Each row is a point. To make a cloud, some directions were put in groups of two or more. Within a group, all points are equally far from the middle, so they leave a hole (a ring in 2 directions, a hollow ball in 3). The other directions are filled evenly. Then the cloud was stretched, turned, moved and blurred a little. How many holes are there, and how many directions does each take, smallest first?
(in the rows, 128 means zero)

Cloud:
[[ 50 123]
 [103 171]
 [128 172]
 [ 92 168]
 [167 104]
 [ 82  78]
 [ 72  83]
 [174 138]
 [175 127]
 [136 171]
 [ 91  76]
 [164 155]
 [140 170]]
Holes: 1 (2)

Cloud:
[[143  61 149]
 [142 157  93]
 [133 137  68]
 [ 59  98 153]
 [149  89 163]
 [ 95 146 121]
 [ 52  79 122]
 [152 108 159]
 [ 60 168 182]
 [125 168 176]
 [150 122 151]
 [ 77 146  90]
 [184 171 133]
 [107 167 109]
 [176  63  67]
 [116 122 126]
 [ 60 137 188]
 [103  45 129]
 [161  83  80]
 [127  88 111]]
Holes: 0

Cloud (31 x 4):
[[133  76  94 171]
 [123 125  76  80]
 [110 120 165  86]
 [101 142 170  90]
 [103 170  66  99]
 [139 162 169 113]
 [ 77 118 169 107]
 [155  86 129 179]
 [178 138 108 127]
 [104 197 109 181]
 [157 110 157 184]
 [ 62 136 100 201]
 [107 198  98 177]
 [ 92 187 157 112]
 [175 115 105 169]
 [162  95 126 178]
 [119 184 158 180]
 [113 151  65  91]
 [116  78 128  92]
 [ 80 150 137 212]
 [147 164 170 125]
 [118 186 160 173]
 [ 53 116  75 158]
 [ 66 127 167 114]
 [ 81 176  75 103]
 [ 67 185 122 109]
 [ 86  90 171 143]
 [128  63 121 156]
 [ 50 128  91 183]
 [104 202 130 167]
 [172 141  88 142]]
Holes: 2 (2, 2)

Cloud (50 x 6):
[[108  44 120 148 146  62]
 [186 100 105 145 135 114]
 [166  83  97  70 131 151]
 [114  96  78 174 188 122]
 [103 147 112  57  77 139]
 [103 127 122 200 105 123]
 [117  92 137 149 197  96]
 [121 159 130 122  74  99]
 [112  63  60 116 176 117]
 [107  57 160 105 180  79]
 [101 127 126 166 186 112]
 [126  95  96 135  62  80]
 [ 67 127  77 190 131 120]
 [126 160 154 108  95 155]
 [149 107 115  49 172 146]
 [ 60  94 102 138 117  56]
 [134 100  74  93 157  62]
 [ 90  98  79 183 151 173]
 [127 102 127  99 200  77]
 [107  96 109  22 135 101]
 [ 85 148  35 111 100 109]
 [168 109 109 109 132 189]
 [ 70 101 103 104 133  45]
 [ 57  99  90 153 111  67]
 [112 163 121  76  87 158]
 [131  70 138 176 172  99]
 [116  50 128 147 101  63]
 [125 118 102 143 201  98]
 [148  56 151  70 107 129]
 [139  92  52  93 149  90]
 [ 61  71  68  78 124 111]
 [ 70 149 119 157 151 103]
 [169  83 167  73 133 124]
 [ 82 112 155 141 155 162]
 [144 185 126 130 118 125]
 [ 99  71 135  51 178  95]
 [106 160 131  60  86 122]
 [146  63  95 135  85  85]
 [156 128 141 108 126 189]
 [133 104 103  62 185 150]
 [101 163  44 126 138 165]
 [114 108  66  61  79 126]
 [115 120  70 146  51 122]
 [137 161  59 140 104 174]
 [113  23 131 112 139 141]
 [170 132 157  89 147 157]
 [101 108 156 145 122 181]
 [ 55  88 155 111 105  87]
 [ 94  51 154 109 149  60]
 [131  51 154 149 155  80]]
Holes: 3 (2, 2, 2)
